Each row of a before or after table is a point. The points were changed in one or more steps. Then noise was added and the rows were shuffled. The steps act on how far a point lies along the listed directions, d1 being the first. Write out the steps. A step turns or swaps two directions, mirrors them in a line or flattens them onto one, adds a multiple of one to another, or multiplies one. Angles are multiples of 10 degrees, from the lower direction toward the higher: turns from -170 to 170, lines from 10 to 170 but not 90. Use the fewest steps. Two steps may share a direction if one is a turn and the other turns, adds or multiplies; they go together, in the order done. Otherwise the lowest direction goes first.

Directions:
(1): [30 30]
(2): [ 30 -30]
Before (12 x 2)
[[ -9  29]
 [ 54  35]
 [ -5 -26]
 [-13 -44]
 [  7  -5]
 [ 32  18]
 [-60 -49]
 [ 56   4]
 [ 33 -25]
 [-27  -5]
 [-17   3]
 [ 10  30]]
After (12 x 2)
[[ -4   4]
 [  7  -8]
 [  8  -6]
 [ -4   3]
 [ -3   5]
 [  1  -5]
 [ -2  -2]
 [ 18 -10]
 [ 10 -14]
 [ -7   4]
 [  5  -6]
 [-11   9]]
Steps: multiply d1 by 0; multiply d2 by 0.4

Directions:
(1): [-27  39   1 -37]
(2): [ -1  -4 -59  -6]
(3): [-40 -42   5 -15]
(4): [-36  17  -5  44]
Before (12 x 4)
[[ 10   8  -3  -4]
 [-13  -5 -17 -14]
 [ 11 -11  10  16]
 [-17 -26   4   6]
 [ -2  16  -4  23]
 [ -7   2 -13  -4]
 [ -5  -8  -1   0]
 [  9  10   0 -15]
 [  0  -2   1  10]
 [  1   1   7  -8]
 [  1  -9 -22  12]
 [ -1  -5 -22   9]]
After (12 x 4)
[[ 14  -8  -1  14]
 [ -6  -2   1  -9]
 [-29 -17   2 -15]
 [-38 -60   6 -15]
 [  8  -8   1   0]
 [ 11 -13   1   3]
 [-10   3   1   1]
 [ 10  -6   1   1]
 [ 42  20  -3  -5]
 [  3  28  -3   8]
 [-13 -17   3  -3]
 [ 13  23  -3  10]]
Steps: multiply d2 by 0; multiply d3 by 2.5; multiply d4 by -1

Directions:
(1): [ 18 -29 -25 -42  -4  19  38   7]
(2): [-20 -18  27 -14 -60   8 -12   6]
Before (11 x 8)
[[ 19   2  -8 -11  15  12  -4   0]
 [ 12  22   1  39  37 -11 -16   7]
 [ -5  44 -15  53  59 -35 -29 -17]
 [  2  21 -15  15  31 -14  -1  -4]
 [  1 -17  -7  -3   0  15  17  10]
 [  1   2  13  -5 -21  -9  -6  -4]
 [ 28  24 -23  34  60 -24 -12  -7]
 [  5  12  -1   3  25  -1  -6 -11]
 [  8   9   1   5  26  -3   4  12]
 [ 17 -18 -27 -41   0  11  47   4]
 [ -1 -18   7 -12 -20   8  -5   3]]
After (11 x 8)
[[  3   8   5   0  -8  -8  -4  -8]
 [  1  19  15  42  18  -8 -32   9]
 [  6 -15  -3 -10  -9   5   1   0]
 [-26  40  11  59  26 -36 -51 -17]
 [  5   7   4   1  14  -1  -9 -14]
 [  1   5   6   3  16  -6  -2  14]
 [  2 -21  -7  -5   0  18  25  14]
 [ -7  17   0  15  11 -13  -9  -6]
 [ 19  -5  -7 -14   7  18  -4   0]
 [ 11  15  -2  29  22 -25 -22  -3]
 [ 21 -28 -29 -57  -2  18  59   5]]
Steps: multiply d1 by 1.3; multiply d2 by 0.4

Directions:
(1): [-17  42 -25 -18   3 -51 -15 -11  30  29  -5  16]
(2): [ 28   1 -39  15   2   3  -3 -60   4 -12  31 -28]
Before (9 x 12)
[[  1   6  -3  -2  -1  -6  -5  -3   4   0   1  -3]
 [ -1  -1   0   4  -2   2  -1   2  -2  -1  -1   3]
 [ -8  14  -6  -6   0 -14  -7  -7  12   9  -4   4]
 [ -6  -6  14  -2  -3   5   1  21  -2  -3  -9   8]
 [  4   3  -7   3   4   0  -3 -12   2  -2   9  -5]
 [  2   6  -1   1   1   2  -1  -3   0   4   2   1]
 [  1   1  -5   0   3  -3  -2 -12   1   0   7  -3]
 [ -2   7  -7  -2   2  -4  -1   0   3   2  -3   4]
 [ -3  12  -7  -4   1 -13  -1  -4   8   4   3   2]]
After (9 x 12)
[[-16  34 -18 -16   1 -38 -14 -13  27  22  -7  12]
 [ 14   6 -24   8   5  -1  -6 -36   4  -5  22 -15]
 [ -6  15 -11  -6   3 -15  -4  -3   9   7  -4   7]
 [ -1  -3   4   5  -3   4   0   5  -4  -2  -2   4]
 [  1  12 -12  -3   0 -13  -7 -10   9   3   5  -3]
 [ -7  27 -20 -10   2 -30  -6 -15  19  12   4   6]
 [-21 -15  42  -9  -4  13   6  60  -9   0 -27  23]
 [  9   4 -20   2   4  -6  -5 -31   5  -1  16 -11]
 [  3   8  -5   1   1  -2  -3  -9   2   5   4  -1]]
Steps: multiply d1 by 2.5; multiply d2 by 3
